Each row is a point. Two turns around zero, p and q, are shown by what they do to some points. Write where each new point lands after one turn and then the other. Backwards means that the second turn is done in reverse. Each puzzle has new turns, and all numbers are rounded.

Turn p:
[-7,-3] -> [-7,-4]
[-58,16] -> [-59,9]
[38,-15] -> [39,-11]
[7,45] -> [2,46]
[19,-42] -> [24,-40]
Turn q:
[30,19] -> [31,18]
[-31,-50] -> [-33,-49]
[-32,4] -> [-32,5]
[33,27] -> [34,26]
Where do these land?
p, then q backwards: [-18,-5] -> [-17,-8]
q, then p: [4,16] -> [3,16]
p, then q: [56,-37] -> [59,-33]
p, then q: [-42,26] -> [-44,23]

Turn p:
[8,41,-13,-58] -> [-6,58,-18,-39]
[44,6,-2,23] -> [45,-3,-15,15]
[7,-6,44,38] -> [25,-14,40,32]
[-31,-38,27,-18] -> [-25,-25,40,-24]
[-28,-3,-56,16] -> [-39,-16,-46,17]
Turn q:
[-46,-11,-21,50] -> [-39,13,-23,54]
[-38,30,-23,14] -> [-27,38,-28,7]
[47,-54,-8,-35] -> [19,-74,7,-23]
[-4,21,35,-19] -> [4,23,33,-20]
[41,14,17,-10] -> [43,-1,12,-17]
Where do these land?
q, then p backwards: [32,-6,-46,-73] -> [26,-63,-36,-51]
p, then q: [-35,8,-11,27] -> [-24,14,-5,37]
q, then p: [-14,-2,6,-22] -> [-16,8,16,-13]
p, then q backwards: [-20,-22,65,23] -> [3,-38,65,0]
q, then p backwards: [24,43,-22,-2] -> [41,19,-19,-21]
q, then p: [12,-21,9,46] -> [24,-28,0,38]

Turn p:
[-12,-20,-58,36,31,13,-11,3] -> [-25,-17,-50,47,23,12,-13,-7]
[-13,-32,-26,-14,20,67,-14,27] -> [-23,-20,-35,-4,10,67,-16,29]
[18,28,34,27,-22,-30,-19,-2] -> [33,20,42,22,-11,-27,-11,-6]
[-13,-8,23,-7,4,-31,-1,-5] -> [-15,-8,27,-10,1,-26,-3,-4]
[80,28,12,7,-3,15,-21,-3] -> [86,3,6,4,12,14,-11,-8]
[12,-24,9,-18,-63,-42,-35,-55] -> [17,-30,22,-14,-75,-31,-21,-47]
[-9,4,10,-3,18,89,114,19] -> [-16,24,-20,-20,34,71,112,37]
[-23,15,14,-8,20,28,15,-32] -> [-21,20,9,-17,16,29,17,-29]
[-24,4,21,15,-35,-40,-7,30] -> [-13,14,31,17,-30,-39,-9,31]
[-25,34,-66,-27,23,-21,-18,-9] -> [-24,29,-61,-15,14,-28,-37,-24]
[9,-28,27,-9,7,-47,-2,26] -> [0,-34,29,-9,8,-41,-8,27]
Turn q:
[29,0,30,55,-18,19,-46,17] -> [36,-7,28,51,-33,36,-27,0]
[-58,5,31,-12,11,-41,58,-7] -> [-62,-13,39,-12,37,-41,31,8]
[15,25,-7,-28,48,5,-31,-21] -> [23,34,-11,-23,42,9,-35,-4]
[14,31,-14,-23,1,-10,10,19] -> [12,32,-4,-18,-3,-16,13,23]
[-25,-1,19,-20,-18,23,50,-23] -> [-45,-1,11,-23,5,16,44,-20]
[34,-1,-6,-40,14,-3,-16,10] -> [35,8,-9,-41,2,2,-13,13]
[3,-2,-30,69,-57,18,-54,0] -> [8,2,-23,73,-68,12,-31,-23]
[9,-18,-13,-73,26,-14,-36,8] -> [15,-3,-23,-69,12,-7,-44,20]
[-20,-27,5,3,-4,-41,89,-38] -> [-34,-35,16,-11,28,-51,68,-38]
[1,-11,-14,70,-1,44,-24,35] -> [15,-17,-22,74,-18,40,-5,21]
Where do these land?
q, then p backwards: [21,4,29,-22,-8,5,37,11] -> [7,-2,39,-18,-9,11,36,-3]
q, then p: [-22,-25,23,31,28,23,-9,-56] -> [-30,-23,12,20,26,42,-6,-52]
q, then p backwards: [49,49,3,-22,-20,-94,-13,-5] -> [23,64,38,-20,-37,-82,-10,0]
q, then p: [4,25,26,8,0,26,-28,16] -> [18,25,17,12,0,36,-12,16]
p, then q backwards: [-15,-32,20,-18,33,2,15,15] -> [-30,-21,26,-21,22,1,22,10]
q, then p: [-29,-21,21,-1,33,11,-11,20] -> [-25,-21,5,7,21,26,-22,27]
p, then q: [-24,-5,11,62,37,-10,14,-25] -> [-22,-16,23,49,51,-2,8,-23]
p, then q: [-11,82,8,-16,-12,15,3,17] -> [11,83,16,-8,1,1,3,23]
p, then q: [9,-31,-73,-5,-140,9,-4,20] -> [1,2,-45,21,-147,-32,38,-8]
q, then p: [-14,-21,-43,-24,23,8,-10,-14] -> [-17,-11,-50,-8,9,-6,-27,-13]
p, then q: [31,-24,-24,9,27,5,6,0] -> [23,-29,-33,6,20,-1,5,-6]

Turn p:
[-42,46,-42,-37,-5,13,-5,9,-17,-43,-37] -> [-34,57,-48,7,7,21,10,8,-15,-44,-35]
[-24,-3,27,-1,51,-4,12,-31,-9,16,58] -> [-21,-9,5,31,29,-28,13,-36,11,20,60]
[-4,-1,-41,75,12,-57,38,-10,-6,-22,-33] -> [53,-19,-9,52,-12,-36,47,0,-42,-9,-48]
[3,-46,5,-18,-40,29,40,-4,30,17,22] -> [-10,-23,-3,-31,-59,-3,14,10,44,14,25]
[-23,18,66,14,-2,53,-6,-45,-30,17,-13] -> [-15,9,37,-2,-8,61,12,-57,-23,-7,46]
[-2,-4,6,23,-17,-63,-5,-21,38,-4,62] -> [9,-5,30,43,-22,-72,-31,-14,27,14,-1]
[-24,10,14,-15,40,10,-33,38,35,-5,-5] -> [-43,-13,0,26,41,28,-20,20,19,7,-15]
[1,-31,2,15,3,34,19,34,-2,-1,18] -> [-1,-19,1,0,-11,13,19,45,6,11,32]
[4,-36,3,43,-24,-19,-28,-1,-44,6,32] -> [29,-2,16,10,-25,-24,-30,14,-50,24,35]
[-5,-39,-18,-62,-18,17,-32,4,10,24,-46] -> [-32,-17,-49,-56,-15,31,-35,-2,0,15,-25]
[22,78,2,28,-5,-64,-5,60,-49,3,-67] -> [22,47,49,-11,53,-4,23,22,-70,-1,-89]
[24,31,-47,-35,19,41,-12,-51,33,15,23] -> [28,28,-50,-6,20,17,-17,-37,70,-5,15]
[71,-22,24,-29,-14,8,16,20,12,-23,-14] -> [14,-34,23,-63,5,-4,-6,29,24,-38,-4]
Turn q:
[19,29,12,18,17,22,36,-42,57,33,0] -> [26,21,45,7,11,13,53,-21,48,-9,-26]
[-39,46,-7,-13,22,41,49,-27,-30,-23,40] -> [-33,45,-5,21,47,69,21,-14,-26,-11,-11]
[32,19,-7,25,44,4,6,-35,22,-39,-42] -> [32,5,9,11,27,-11,-15,-31,29,-65,-26]
[-37,-9,-38,-25,-14,41,-42,34,5,-7,35] -> [-42,-10,-33,-23,12,34,-12,31,23,19,53]
[32,-7,-34,-15,53,-41,-3,2,5,-27,12] -> [22,28,-15,-6,43,-51,-7,3,-10,-32,26]
[-8,3,33,4,-10,9,-37,5,-43,61,-36] -> [5,-18,8,2,-21,1,-45,-15,7,73,-34]
[-42,-25,-42,32,-32,-36,-27,35,42,-10,-8] -> [-45,-26,-43,8,-37,-43,12,38,38,-16,16]
[2,-43,18,48,-7,-23,7,41,3,-22,39] -> [-16,-31,26,40,-13,-28,6,49,-27,-16,30]
[24,34,21,-17,-21,18,2,5,-27,54,-45] -> [49,3,-5,-11,-23,26,-15,-13,4,52,-45]
[33,10,-47,2,-28,-11,54,-51,-28,-3,-6] -> [37,27,-36,31,-18,11,38,-58,-25,-17,7]
[-43,15,42,24,-34,22,35,49,56,0,13] -> [-32,-24,28,1,-26,35,47,71,16,-8,-34]
[47,-46,-39,-33,11,35,-46,1,-35,-16,31] -> [26,-17,-15,-17,29,9,-40,-20,-12,11,91]
[-37,-54,45,-28,-4,-22,-37,33,-8,21,-35] -> [-32,-57,5,-46,-11,-40,-29,14,-19,42,-22]
[17,28,42,-20,4,-57,2,-49,-19,-23,1] -> [2,53,30,-17,-20,-26,-18,-34,-44,-24,-26]
Where do these land?
p, then q: [7,-9,8,-6,-11,-19,-1,2,-10,-43,38] -> [-22,18,5,0,-18,-25,-19,30,-21,-21,11]
p, then q: [37,2,86,22,58,15,2,-26,-29,-23,-32] -> [-14,-29,66,3,62,14,-16,-37,-62,-26,20]
q, then p: [-58,-8,12,18,14,3,-36,-34,28,39,51] -> [-61,-1,29,48,-15,3,18,-40,24,42,-2]
q, then p backwards: [-10,49,-25,-44,-3,10,4,52,12,-3,51] -> [1,17,-36,-22,-5,58,0,61,-38,6,10]
q, then p: [-38,-25,-12,22,-23,-17,47,6,-42,6,-39] -> [34,-11,-41,3,-41,1,30,-2,-56,16,-12]
p, then q: [15,11,-16,-47,12,35,-35,27,-36,37,-58] -> [15,5,-42,-39,67,44,-22,-17,14,36,-2]
q, then p: [-9,-33,35,39,-9,52,13,25,26,-34,28] -> [-33,-46,24,15,-23,19,10,48,-8,-10,50]
q, then p backwards: [27,-12,21,-26,-50,-7,32,34,29,-24,-13] -> [30,-40,-7,19,-35,17,37,13,-23,-22,-37]
q, then p backwards: [31,10,-38,13,-18,12,31,-26,-76,8,18] -> [-39,14,-29,53,20,21,-30,-50,-32,16,-1]
q, then p: [-13,3,-34,-56,8,33,3,-40,45,33,-23] -> [-15,-12,-45,-22,6,-4,26,-45,71,-7,-6]
q, then p backwards: [13,-9,-37,5,-15,-10,-12,33,32,47,12] -> [8,-22,-34,5,0,13,39,16,13,23,47]
q, then p backwards: [-15,-9,3,-15,55,-35,12,-24,-18,-31,-3] -> [-2,27,9,-29,27,-48,-14,-9,-34,-24,-9]
p, then q: [13,30,-3,73,-17,-71,-58,-27,39,-12,-29] -> [44,-36,32,28,-48,-33,-78,-45,23,-18,-31]

Turn p:
[10,-39,-41,-56,19,22,-28,89,17,-25,55,50,-33,21] -> [-9,-5,-17,-63,-11,-33,-66,46,-29,5,-4,-3,40,-97]
[-5,-7,-32,38,-15,4,-77,15,4,-5,-13,4,-15,8] -> [24,42,-34,14,4,35,-54,15,0,-5,35,0,-5,-11]
[-17,15,66,47,-13,-3,5,-22,-12,42,11,-29,36,1] -> [-17,-13,10,52,12,19,61,18,26,29,35,4,-22,30]
[-3,0,-11,29,-39,3,56,-37,-31,39,-6,-12,21,-2] -> [13,-39,10,22,-8,2,31,-46,7,16,7,27,-57,19]
[15,-10,22,20,-13,-14,-4,-60,15,22,18,-11,-6,-52] -> [-18,-18,21,35,12,-24,-7,0,28,-37,30,8,-19,51]
[16,-35,13,-12,-11,0,-20,24,16,-13,-33,0,-49,39] -> [15,17,-17,0,-16,10,-38,51,0,6,-52,19,4,-2]
[-31,3,-2,-3,3,10,-28,22,-21,-2,-13,-38,-55,-23] -> [18,58,14,0,-15,-12,-12,26,12,-7,-4,-34,-37,-12]
[4,12,-28,-50,41,-32,-22,25,-24,-22,44,87,-36,51] -> [13,-24,-4,-20,12,-14,-32,29,-110,-17,-12,-24,47,-55]
[-19,-36,-13,1,26,46,-28,16,-12,-73,10,22,-35,40] -> [-43,33,-26,-36,-20,42,-32,30,-39,-30,-27,-1,-9,-48]
[-10,31,45,56,-33,9,7,-13,-4,11,-36,27,2,-52] -> [-1,28,-17,76,33,-12,39,-23,30,-23,4,24,-18,1]
[82,19,-31,-68,51,25,40,7,-2,9,-6,-42,53,6] -> [25,-50,56,-96,31,19,16,-32,37,11,-28,-9,40,5]
[-14,75,25,22,-52,-25,48,-56,32,15,21,-14,32,-11] -> [2,-10,-18,15,16,-42,80,-33,-8,5,40,33,-8,76]
[7,0,12,25,-11,-49,34,-5,-10,-17,-8,-34,41,-27] -> [10,-29,-16,19,-35,3,42,-29,38,-12,6,-23,9,29]
[-38,-31,1,-39,-14,11,-42,1,-4,-11,-27,9,9,-5] -> [-11,46,30,14,-39,12,-29,-2,-7,7,1,17,24,-16]
[4,2,-26,-11,61,-5,59,-6,37,29,-15,-19,36,6] -> [-24,-36,9,-34,25,-7,2,-50,16,50,-30,-36,13,29]
Turn q:
[-12,-52,32,22,-26,31,28,15,-34,24,13,29,-7,-10] -> [7,24,64,-1,-30,2,-30,-13,-33,15,22,3,-30,-22]
[12,-70,-9,19,24,-12,-51,38,15,3,-55,-8,-18,-48] -> [57,-48,29,-29,9,32,-42,-8,35,61,-5,1,32,1]
[-10,29,11,19,-30,-52,9,-46,-27,11,74,-11,5,6] -> [-2,57,-52,37,20,-50,-7,-14,-17,-3,1,13,-53,0]
[23,1,-6,-18,19,74,-23,-2,58,-22,26,47,-14,53] -> [17,-15,32,17,-51,2,56,44,41,-55,45,-8,12,22]
[3,-80,-28,-33,-1,27,10,-33,-55,-17,14,1,-32,-21] -> [15,-22,26,-62,4,-14,-33,18,-25,13,49,-37,-59,17]
[13,22,40,-55,-8,-40,-26,38,0,41,15,19,38,-9] -> [7,76,-13,-8,29,15,-23,4,25,-24,-1,-1,47,-41]
[53,-4,-22,26,39,1,56,41,-6,-33,0,-2,-15,-5] -> [16,-32,27,24,42,25,45,24,-55,26,9,-13,11,4]
[-44,15,-34,19,-11,-12,7,-56,23,60,10,22,-14,5] -> [-6,12,-28,-11,-32,-37,-13,-20,-12,-16,7,76,-7,41]
[-24,71,-19,1,-5,-20,-64,-1,1,-57,-52,35,-1,37] -> [-65,-37,-44,44,0,37,-18,42,70,-18,-18,15,10,17]
[0,-8,10,-18,-25,-13,25,30,-27,10,29,-33,-35,7] -> [-14,37,10,-18,12,-30,14,21,-19,43,-1,-12,-14,-25]
[12,-5,-29,-2,-27,-8,7,-8,47,2,-25,-30,49,24] -> [3,-12,-19,9,-22,-29,-6,-9,-12,-14,-35,-31,55,31]
[-16,13,-4,10,76,7,-21,-40,-13,-17,-4,5,-13,53] -> [-30,-16,-7,7,17,24,40,-25,42,-10,35,5,-27,61]
[4,-25,50,-25,26,-15,66,-10,24,-17,17,-28,10,-28] -> [14,-8,35,-14,54,-43,26,-45,-25,-23,-4,-21,2,-35]
[43,8,7,19,-42,22,13,9,16,18,-75,-52,15,-57] -> [31,-28,7,-28,-20,25,-11,-7,-33,11,-106,-12,21,-20]
[-56,85,1,15,-10,10,-36,25,-22,-7,15,9,29,-8] -> [-51,12,-66,34,-32,38,2,-8,19,-5,4,24,-4,-51]
Where do these land?
p, then q: [-18,43,14,-13,13,21,-12,-22,26,-55,42,-12,37,16] -> [-64,15,-21,-9,2,-17,16,-7,-33,-35,46,-23,4,-25]
q, then p: [-42,13,-24,-43,38,-33,32,-26,52,4,-44,-13,46,-29] -> [-44,-17,30,-10,-50,45,-27,-58,-32,-17,4,-13,52,16]
p, then q: [-10,24,22,-2,27,8,-2,54,-20,1,45,-39,1,23] -> [4,20,1,-44,12,-14,31,-1,-41,23,-2,-8,31,-49]
q, then p: [42,42,14,-24,-37,-48,19,-3,-38,-16,-26,21,11,54] -> [3,70,-37,-1,12,40,31,-2,-8,35,-16,-58,1,-19]
q, then p: [45,15,3,-13,-13,-2,-29,60,39,45,-50,22,-23,35] -> [-1,13,-19,4,32,14,46,-16,35,57,-10,45,61,-30]
q, then p: [52,34,38,-28,43,-47,0,-7,-36,-4,38,54,16,-15] -> [-32,18,-23,-52,71,14,18,1,-8,-46,-8,-58,1,-26]
q, then p backwards: [45,-41,-8,55,-7,-20,-9,-3,35,-54,20,-31,-16,19] -> [5,16,25,11,0,-71,28,12,-10,74,-16,-14,-19,-6]
p, then q: [-33,6,-3,19,-23,41,43,-27,-33,39,-29,-34,44,-26] -> [8,8,43,-6,-9,-48,30,-13,-6,-37,-20,63,-44,17]
p, then q backwards: [-28,-62,-7,25,-34,30,7,-15,-45,35,54,-15,-11,32] -> [-39,-4,-15,38,-19,53,-1,-4,-55,-33,13,35,-53,-22]
q, then p: [-51,32,45,-6,41,20,-12,-24,-16,-48,11,-5,-7,22] -> [-67,20,-23,-7,-15,-50,-14,-6,-13,-9,-13,-12,-40,35]
p, then q: [-27,0,-41,-25,7,13,-32,-37,27,43,13,-35,-53,-18] -> [-15,59,-19,3,26,-3,27,20,78,19,-4,11,-16,0]
p, then q: [-5,-36,-41,47,33,34,43,34,45,-28,-21,44,-54,-6] -> [-11,-74,-56,-56,7,15,-36,7,38,28,-3,42,11,31]
p, then q: [5,-38,46,9,-34,-4,-28,-26,23,19,-11,0,15,-8] -> [2,6,21,61,-41,0,-4,-5,16,2,19,24,20,-1]
p, then q: [-54,43,15,-18,-5,-17,32,37,-16,47,-6,45,-41,-36] -> [14,16,-21,17,75,10,-13,-32,-31,39,-48,46,-19,5]
q, then p: [47,-44,-14,-26,-34,-5,-13,-7,-15,-10,-21,-2,8,-43] -> [39,16,32,-22,-3,31,-24,40,40,-9,-6,-12,28,-11]
p, then q: [32,-33,-60,42,-14,9,-40,11,-28,-17,-16,1,28,-18] -> [63,-38,-25,-6,-44,-4,11,30,23,-31,11,-17,-31,-3]
